Rows are points. Two turns around zero, p and q, are shown by what they do to some points. Where does a point land after both, in the order given? Backwards means that the second turn is done in reverse. Each puzzle has new turns, and all numbers are rounded.

Turn p:
[ 3  7 32] -> [30 12 -3]
[-15  21 -35] -> [-34   8  26]
[ 33 -16 -18] -> [-21  -3 -35]
[  5 -30  20] -> [ 22 -22 -19]
[-21  11  47] -> [48  8 19]
[ -5   7 -46] -> [-45  -2  12]
Turn q:
[-29 -11  10] -> [ 8 -7 31]
[ 39 -14 -25] -> [ 10 -14 -45]
[ -5 -19   3] -> [17 -8  6]
[  7  60 -18] -> [-59  15 -15]
[-11 -16  30] -> [24 14 22]
Where do these land?
p, then q: [-15  -8  44] -> [ 18  17 -40]
p, then q: [ 1 13 16] -> [ -8  14 -12]
p, then q backwards: [ -1 -19 -43] -> [-13  25 -37]
q, then p: [44 20 11] -> [-39  23  21]
p, then q: [-29  -6 -28] -> [25  4 32]

Turn p:
[ 24 -66 -23   1] -> [  8 -40 -40 -47]
[ 29  19  -3 -19] -> [32 23 -5  1]
[  3  39 -27  -6] -> [-3 47 -8  7]
[-47  -9   8  35] -> [-51 -23  12  16]
[ 6 16 47  8] -> [ 19 -15  24  38]
[-15 -22   3  -9] -> [ -8 -16  11 -19]
[ -1  23  -5 -11] -> [ 3 24  7  4]
Turn q:
[40 42 55 26] -> [37 69 -9 31]
[  9 -37  -2 -14] -> [ -6 -19  35   5]
[-26 -16 -28   5] -> [-30 -26  -8 -10]
[-28   6 -21 -25] -> [ -1 -25 -11 -34]
[  1  15 -31  -2] -> [  6 -23 -25   2]
[  5 -10  26   9] -> [-5 23 17  7]
Where do these land?
p, then q: [ 25 -11  -9  21] -> [ -9 -30  -7  16]
q, then p: [-33 -19 -23  35] -> [-50   0  18 -19]
q, then p: [ 8 22 -6  0] -> [  4   9 -22  -4]
q, then p backwards: [-18  -3  18  16] -> [-17  12 -22  -4]
q, then p backwards: [ 18  11  20 -72] -> [ 29 -18  31 -63]

Turn p:
[-16  19  -4   0  26  -2] -> [ 15 -23  -6  14   3 -19]
[-61   3 -48  11 -15   9] -> [  0 -42 -41  19  34  39]
[ 32   0  38   1 -12   7] -> [-22  32  29  -2 -12 -15]
[53  1  2 -4 10 14] -> [ 14  37  21 -22   9 -23]
[-46  12  -8  -7 -10  19] -> [-20 -39 -10  13  23  10]
[ 47 -43  32 -11  20   1] -> [ 16  28  53 -30 -30  -1]
[  2   4 -14 -15 -17 -15] -> [ -9   2 -24 -17  -3   2]
[ 48 -16  27  32   6  -7] -> [ 15  53  29  10 -21  -3]
[-58  19 -26  -5  -8 -25] -> [ -7 -46 -51  17  -2  12]
Turn q:
[ 27  23 -40  25  58  16] -> [ 30 -13  34 -53  42 -14]
[  7  15  28 -47  -3 -12] -> [-33   0 -20 -22 -37   4]
[ -6  22  26   6 -11  32] -> [-34  19  -1   6  14 -26]
[-15  25  -5 -11 -24  -7] -> [ -1  36  -6  -1 -17   0]
[-17  14 -40 -17  -3 -13] -> [ 29  29 -10 -19  -5  20]
[  9 -52   6  27  -2  35] -> [-10 -33   7  39  43  12]
[ 11 -44  30 -18 -23 -52] -> [ -4 -37  -9  34 -58  24]
[19  9 -7 35  9 23] -> [  0  -2  33  -1  31 -16]
[-35 -13   2   1  -1 -22] -> [ 24   1 -28  18 -13  -5]
Where do these land?
q, then p backwards: [ 11 -51 -23  25 -29 -26] -> [-36 -32   6  48  28   6]
p, then q backwards: [  8 -19 -10  -2 -21 -53] -> [-19   9  -3 -49 -11 -29]
q, then p: [-9  2 22  0 59 40] -> [ 45 -39 -11 -30 -31   7]
p, then q: [ -2 -23  44  -9  -1 -16] -> [-24  21 -11  38 -14  -4]
p, then q: [-24   7 -23   9 -23   0] -> [20  2 -4 -6 35  7]
q, then p backwards: [ 2  6 25 19 27 -7] -> [ -5  24   9 -24  24   1]
p, then q: [ 13  50 -12 -11  -7  46] -> [ 42 -30 -23 -33 -16 -24]
q, then p backwards: [  2  29 -23 -32  -4  16] -> [ 32 -19 -13 -11 -32   0]

Turn p:
[ -7   7  27  36   0 -21  -8 -28] -> [  0 -26  16 -41   4   1  27  -9]
[-15 -23  22  13   7  -2  11 -19] -> [-18 -14  12 -13  -5  28  17   4]
[ 15  12  11 -61   5 -25   2  -6] -> [ 10  24   9  -8 -12 -18 -18  58]
[ 16 -16 -15  27 -16 -34 -17  42] -> [-28 -23 -42  -9  16 -32 -16 -14]
[-30   0 -14 -36 -31  -4  -4  18] -> [-17   7  21  19 -21 -19 -42   0]
[  8   2   7 -20 -13 -27  -6   4] -> [ -5  -2  -2 -13 -10 -22 -14  22]
[ 12   1   0  33   2  45  17 -12] -> [ 17   2 -11  17  -8  26  36 -31]
[  6  11 -19  10  11 -13  12 -15] -> [  4  23  -5 -22  11   2   5 -10]
[ -9   0 -13 -21  19  58  -7 -28] -> [41 13 19 31 -4 45 -8 -4]
[ 5  5 -6 18 17 23  1 44] -> [ -5  -3 -18  39  28  -9  13 -14]
Turn q:
[  3 -20  -6  -5  19   2 -24  -7] -> [ 18 -15   7  10   5   4 -18 -21]
[-29  10  19 -10  20   7 -15  12] -> [-13   7  28   5  19  18 -21   7]
[ 15 -31 -19  18 -22 -17  97  12] -> [-38   5 -93  -1 -13   5  44  -3]
[-29 -11  10 -10 -41   2   4  -4] -> [-31   1  19  -7 -31  14  18  -8]
[ 36  17  -9  -5 -10   1 -21 -14] -> [ 36  -3   6 -18 -12 -24   0   7]
[ 54  -2  -2 -13   1  15  39   5] -> [ 23  13 -56 -21 -17   2  -8  15]
[-20   8  -6  -9  12 -31 -26  10] -> [ -9 -24  27 -11  30  -3  -2  -6]
[-26 -11 -12   3 -13  -7 -22  -7] -> [-14 -13  26   7  -5  -7   6 -22]
[  2   8  15   6  19  -6  11 -31] -> [22 19  0  7 17 15 20 -3]
[ 15  15  30  21   6  19 -28  15] -> [ 19  -1  19  22  -5  -2 -19  40]
[-21  17 -21   4   8  16 -16   8] -> [-13  12  19   6  10 -24 -20  -7]
Where do these land?
p, then q backwards: [  6  11 -16  21  16  14  14   1] -> [ -8  -2  -5   3  16  -6  19 -27]
q, then p: [ -8   4  -8 -23  31   7 -22  -5] -> [ 32 -18   5  -9  13   9   2  22]
p, then q: [ 41  21   8  20 -26 -38   5  46] -> [-26 -33 -16 -29  38 -15  35 -33]
q, then p: [-29  19 -14   4 -39   0  -2 -15] -> [-23   8  35 -14 -22 -16  16  10]
p, then q: [-14   7 -21 -14 -11 -15  20  -2] -> [ -3   8  33 -15   7  -3   8  11]
p, then q backwards: [-25 -56  14 -18 -24  15  -7  -6] -> [-13 -44  31 -10 -19  15 -15  35]
p, then q: [-12   5  22 -12  15  13 -12   9] -> [ -1 -11 -12  24   3  13  -4  19]
q, then p backwards: [ 22  16  53  -8  -1   5  15 -14] -> [ 23  -7  11 -27  28  12  14 -39]
q, then p: [ 45 -45 -23  13  14  16   3  -7] -> [ 18   1 -46 -33  -8  10 -24 -31]
p, then q: [-24  19 -14  17  24 -16 -13  -7] -> [ 26  10   7  -4  26  29 -11  -3]

Turn p:
[ -4  38 -38 -16 -18   4 -11  12  10] -> [-17 -29  -4 -43 -15   9 -18   2 -15]
[ -9 -18   8   6 -15  -8  51 -12  17] -> [  1  12 -24  12  11  19  47   2 -17]
[ -9 -26  -6   4 -10   3  -8 -11  -4] -> [-12 -10  -4  22  -6 -15  10   1   3]
[-13  -8  16  26  -9  -9  -5   9  16] -> [ 2 -6 21  0  8  0 30  5 14]
[ 20  39 -35  12 -17  -1  -4   3 -37] -> [ 32 -21  -9 -29 -40 -11 -22   7 -17]
[ -8 -19  -2 -20 -16 -24  -2   7 -35] -> [ 15 -34 -16  32   3   7 -13   7   3]
[-20 -11  18  -9  12  14  -4   2 -16] -> [ -3   3  19  29   6   4 -11  -8  -8]
[  6  24  10  -2   2  -1 -10 -26  12] -> [  1   7   1 -22  20 -22  -4  -9 -10]
[15 -4 14 -9  0 17 -4  9 20] -> [-11  13   2  -7   4   8   0 -25  16]
[ 20 -16  15   8  71   6  -2   7  17] -> [ -9  66  15   8  10   3 -19  18  30]
Turn q:
[ 13  25  17  -7   0  19 -16   5 -14] -> [ 1 -2  5  0 33 21 19  3  0]
[-12  10   7  -3   0 -22  22  27 -19] -> [ 22   1   8 -15  -8 -23  29   2 -12]
[  6  23  14  31 -20 -11   0  11  -7] -> [-10   6  16 -11  18 -22  20  18  19]
[ 10  18 -25   0  -7   9  -1  -8 -12] -> [ 11  18 -21   5  13   5   2   6  16]
[ 12  11  -7  -3   2  -2 -19  21  15] -> [ 15 -16   6  -9  21  -1 -13  -2  11]
[-12 -26  -6  26  35   3  23  -8  14] -> [-22 -26 -22  18 -31 -21  -2 -15   0]
[ 10 -18  11 -17 -10   4  32  -1  13] -> [ -4   4  10 -16 -32  16   6 -20   6]
[ 18   2   6   1   5 -19 -14  -7 -15] -> [ 7 -8  6  7  1  8  4 30  2]
[-36 -97 -34 -14  -3  15   5 -13  10] -> [-26   6 -41 -19 -58   3 -62 -17 -47]
[ -5  27  17   2   7  15 -17 -12   7] -> [-10   0  12  23  29   7   6  -8   1]
[ -3  25   0 -16 -10 -10 -16 -14   8] -> [15 17 20 17 16  6 -9  2  4]
Where do these land?
p, then q: [-15  -8 -11   2  16 -15  11  18  16] -> [ -2  -9  -6 -16  14  -9   9 -28  -8]
q, then p backwards: [ 11  25   7  -5   3 -11  23  -5  12] -> [  7 -16  21  24  -7   5  -6  15  -2]
p, then q: [  8   1   4  58 -21  23  17  -4  -5] -> [  2  33  23 -18 -28   9  33   5  29]
q, then p backwards: [-11 -22   8 -10 -10   3   0  -1  20] -> [ -3  16  -6 -10   4  27  -9   7  -3]
q, then p: [  0  38   5  -8  -2 -27 -13  17  -5] -> [26 33 -5 -5 13 12 -5  0 25]
q, then p: [  6 -24  11 -12  22 -15 -12   7  12] -> [  0 -11   0  29  -8 -10   4 -18  21]
p, then q backwards: [ -1  19  -4  -5  -2 -26 -15 -37  -2] -> [-18   1 -15  21   2  -7 -23  32 -11]
p, then q backwards: [-10  19  -9 -11  12  76  -5 -29  13] -> [-62 -34  24  -2 -28  19  18  -8  21]
q, then p: [ -8  -9   5  -9  -3  18   4  19 -46] -> [  9   1 -21  11 -22  24 -26   5 -26]
q, then p backwards: [  1 -24   0   8   9 -29   3  17  17] -> [  0  15 -22  11 -12   3 -29   3 -19]
q, then p backwards: [ 21 -15 -18  -8 -24   2 -13  -1 -33] -> [ 13  16 -22  -2  23 -24  26   9  10]

Turn p:
[ 15   8  12  26   9 -22  35   2 -39] -> [-43  32  21   2 -23  -5 -14 -15 -13]
[ -4  15  16 -19  21  11  21  43 -41] -> [ 22  40  18 -21 -46   4 -16  -5 -10]
[ 49   8   3 -11 -18   6  -2   5 -17] -> [ -2   1  -1  29 -36 -27  15  11  -6]
[ 18   9 -40 -10  12 -14 -14 -30  31] -> [ -2 -38  -9   4  31 -24   4  13 -35]
[-30 -13 -34 -15 -11 -32 -51 -21  62] -> [  6 -61 -38 -29  58  -8   2  27  15]
[  3  -2  14 -28  -8  15  38 -14 -15] -> [  6   7  43  -2 -15  -2  29 -12  -1]
[ 16 -37 -10   1  13  18   8   5 -16] -> [ -1 -18  16  18 -26  29  -8   3 -11]
[-54  -7  -6   3 -26  -4 -51 -14   6] -> [  8 -30 -44 -28  23   9   2 -25  40]
[  1  10  64  14  32  24  12  11 -32] -> [ 18  50  33  23 -19   1 -35 -29  21]
[ -6 -13 -20  19 -25 -39 -15   2  76] -> [-25 -21 -32  -6  59   4  10  56  15]
[ -9  22   2  21   1  37  18  12 -14] -> [ 13  38  -7  12  -6  20   9 -24 -14]
Turn q:
[-14   9  17 -34  24  10   7   3 -15] -> [ 34 -25   8  14  13   3   8   1 -21]
[  6  31  28 -10  -6   2  34  38 -28] -> [ 30   5 -11   7 -27  36  30  10 -35]
[-35  24  14 -27 -24 -45  11  29 -16] -> [ 56  33 -24  -8  -6   2 -13  22 -32]
[  5   2 -36  40  35   9 -25 -26  41] -> [-53  -7 -18  21  35  -7 -17 -27  36]
[ 20  17  34 -31 -23 -23  38  -4  -3] -> [ 38  21  10  -3 -39  -3  14 -27 -30]
[-12 -18   1  37   4  -3 -29 -38  -7] -> [-25   1  20  24   0 -13 -34  15  33]
[ 35 -47 -32  11  23  24 -44 -18  38] -> [-53 -43   1 -23  17 -33  -2 -21  49]
[-11 -19 -43  14 -15  28  -6 -37  18] -> [-41  14  33 -16  38  -6 -11  -7  20]
[ 28 -20  -4 -16  10 -16  45  25 -28] -> [ -9 -19  -5 -17 -32  -1  11   1 -58]
[-24 -25   8  28 -12  14 -10  -2  32] -> [-19  21   3   9  15 -28  17  20  31]
[  1  45  13 -11 -17   0 -21  29 -33] -> [ 42  -1 -15  -7 -13  49  -3  15   8]
Where do these land?
q, then p: [ 37  21  36   7 -27  37  42  35   0] -> [ -8  39  32  10 -10  17  69 -14 -11]
p, then q: [ 28 -34 -19  -9  28 -19 -10  30  -1] -> [  8 -11 -10 -34 -10   2   9  48  23]
q, then p: [-20  16 -29  19  40  -3 -46   6 -42] -> [ 33 -28 -38  19  -6  47 -37  12   0]
q, then p: [ -4 -15  29  22 -14 -34  -4 -33  33] -> [-33  12 -29 -11  36 -38   2   8  12]
q, then p: [-52 -12  -3 -25 -21 -23  17  15  28] -> [ -9  19   4 -20 -20 -45 -28  12 -40]
p, then q: [-18   4 -35 -22 -28 -16  36   5 -44] -> [ 39  24  47 -21   7   0   6   3 -39]
p, then q: [ 31 -13  23 -20  34 -37 -16 -25   6] -> [ 15  -8 -30   9 -26 -43 -17  28  25]
p, then q: [-12  -4  -3  19 -44  -1  20   5   6] -> [ -4  20   3  10  33   8  23  -6 -25]
p, then q: [ -8 -40  31 -11  30   6 -29 -37  11] -> [-19 -26  -1  16 -15 -49   9  -4  44]
q, then p: [ -1  16   8  26  49  27  -8 -23   1] -> [-15   1  -3  24  33  45 -22 -15   8]
p, then q backwards: [ -7  33  -6   5 -29  34  -8  37  -9] -> [  2  31  25   4 -21 -23  12  38  23]
p, then q: [ 25  28 -31 -11 -17  29   7 -14  10] -> [-27   6   7   5 -27  17 -11   5 -44]

Turn p:
[  7  26 -25  -4 -13  24 -32 -25  29  -5  -3] -> [ 19 -35 -12  -6  -5  -1  -7 -24   1  10 -46]
[  3 -39 -33   0   9   1  14 -22   4  17 -31] -> [-19 -22 -11  18   1 -40  20   7  -1  35  11]
[ 15 -21  18   6 -29 -33  -3  47   0  -7   6] -> [ 16  43  11 -12 -28   6  26 -12 -20  -9  27]
[-18  19  10 -12  30  15  11 -10  27 -36  36] -> [-10 -11 -41 -12   8  27 -47   1  -7 -20  -2]
[-39  20  48   1 -34 -11 -38  41  -2 -14  45] -> [ 42  15  17 -40  11  63   9 -13 -17 -45  15]
[ 14 -19   9 -23  14 -19  32 -43  -4  35 -23] -> [-20  -7   2 -12  -6 -42   0  50  27  24   8]
[-20  22 -28 -29 -18  36   2   5  14 -25   6] -> [ -8 -28 -10 -13   2  25 -22 -49  12  14  -4]
[ 37 -25 -35 -17  34  15   4 -19 -19  36  -3] -> [ 11 -17  -8  48  -8 -44  -9  16  35  23  11]
[ 40 -41   6  52 -40 -29  14   7 -19  13  11] -> [  2  43   7   5 -14 -52  54  -7  -5 -37  12]
[ 14  44  -9 -16  16  30   1   2  22  -7 -22] -> [-14 -13  -2  12 -21  25 -28  -8  13  21 -40]
[-37  10  33   2  26  33 -13  11  20 -11  -4] -> [ -8 -15 -21   3  17  61   0  17  -7  -2  -9]
[-35  35  39 -16   6  14 -36   6 -19 -63  -1] -> [ 15  28  -6 -24  52  65 -29 -12 -10   8 -22]
[  2 -18 -22  17  33 -55  12 -11 -18  30 -21] -> [ -9   1  31  23   1 -50  -2  41 -30  12  19]
[ 16 -15 -12  39 -33 -19  34  11 -35  37   4] -> [-19  16  41  14  -9 -43  37  -8  11 -33  21]
Turn q:
[ 11 -23  38  24  23  -2 -19 -19 -39 -31 -21] -> [ 12  34  15  23 -11  -9   2 -33  41 -27  33]
[-15   9 -13  41   8  42 -17  25   9  46  19] -> [ 32   6 -21 -18 -15 -50 -14  34   0  38 -12]
[-45   6  -5 -26  14 -30 -37  11 -13  10  50] -> [ 14   2 -16 -50  41 -23   2  10 -32 -41  14]
[-12 -35 -10 -15  -2  11  22  11 -29 -25 -10] -> [-18  11  -8  -4 -21  28  21  20  17 -14  30]
[-42  27   7  22  15   4  31  -9  23 -17 -26] -> [-34 -16  -3   0  -5  -3 -60   7  27  -1  -2]
[ 33  34 -18  31 -31  -4 -24  12  -6 -36 -17] -> [-22  29  -1  13   8  -1  -4 -44 -16  53  17]
[ 20 -23  -1 -20  17 -22  27 -32  22 -10  27] -> [ 18 -28  23 -17 -13  41   3 -19  -3 -26 -17]
[-29   2 -25   7 -22 -26 -20  15 -38  33  13] -> [ 12   5   4 -16  42 -18  11  35 -21  12  39]
[ 16  29 -10 -28   3  -8  32  21  -8  16  42] -> [ 21  10 -19 -11  20  42  -8  22 -35   0 -27]
[ 33 -29  29 -37 -32  39  19 -37  43  19 -14] -> [-14 -26  28  23 -25   9  49   2  24  -2 -70]
[ -6 -18  24  14 -25 -38 -36  21  23  -8 -43] -> [-19 -36 -17  28  28 -30  21 -37  20   9  28]
[ 36  20 -15 -14  32  34  21 -19  13   4 -21] -> [ -2   7  14  31 -49  13 -21   3 -22  -1 -32]
Where do these land?
p, then q: [-51   9  26  27  11 -42 -23   1  -5   9   6] -> [ 13  52 -41  14 -10  20   7   3  12 -33  11]
q, then p: [ 62  31  -6  -3  34  36   6 -32  15 -48 -27] -> [ -3 -11  28 -39  46  -3  45 -14  16  -9 -68]
q, then p: [ 31  16   2 -13 -29 -29   8  27 -23  50 -44] -> [-25  10  10  70   2  -6  19  20 -13 -46   5]
q, then p: [ -1 -26   2  -7  29 -44 -36  29 -33  14  11] -> [  7  32 -23  19  -1 -37 -48 -18   4 -29  11]
p, then q: [-23  -2 -34  13 -26   0   1 -16  18  21  17] -> [  3 -16  19 -10  -5  27  25  -8  22 -28  21]
p, then q: [ 12  11 -14   1   8  30   4  50 -27  -2  13] -> [  3  14  24 -21 -10 -23 -21 -24  27  26 -24]
p, then q backwards: [-23 -14 -19  17  -6  -9  56 -36  14  11   3] -> [-57  -5 -14 -18 -12  -2 -30   1  26 -11 -25]
q, then p: [ 34  21  24   6  17  30   0 -25  33 -18  46] -> [ -2   1  10 -25   1 -13   9   6  21  56 -54]
p, then q: [ -1 -26  -6  37 -13  47  11  30  12  -4  -9] -> [-15  -4  30 -26 -22  20 -32  25  29  22   5]
p, then q: [-26   4  13 -26 -23 -49  -4  -4  23  -9  -6] -> [  0  22  -7  10  21  13  38  23 -22 -34 -16]
q, then p backwards: [-10 -10   8 -30  16  39 -14  29  -6   6 -41] -> [ 37 -29   6  36  26   6  29  -2  20  15   3]
p, then q backwards: [ -4 -13   2 -23 -17  -8  -9 -54 -22 -30  31] -> [-39  14  28  29   1 -19 -25  17   2   5  42]
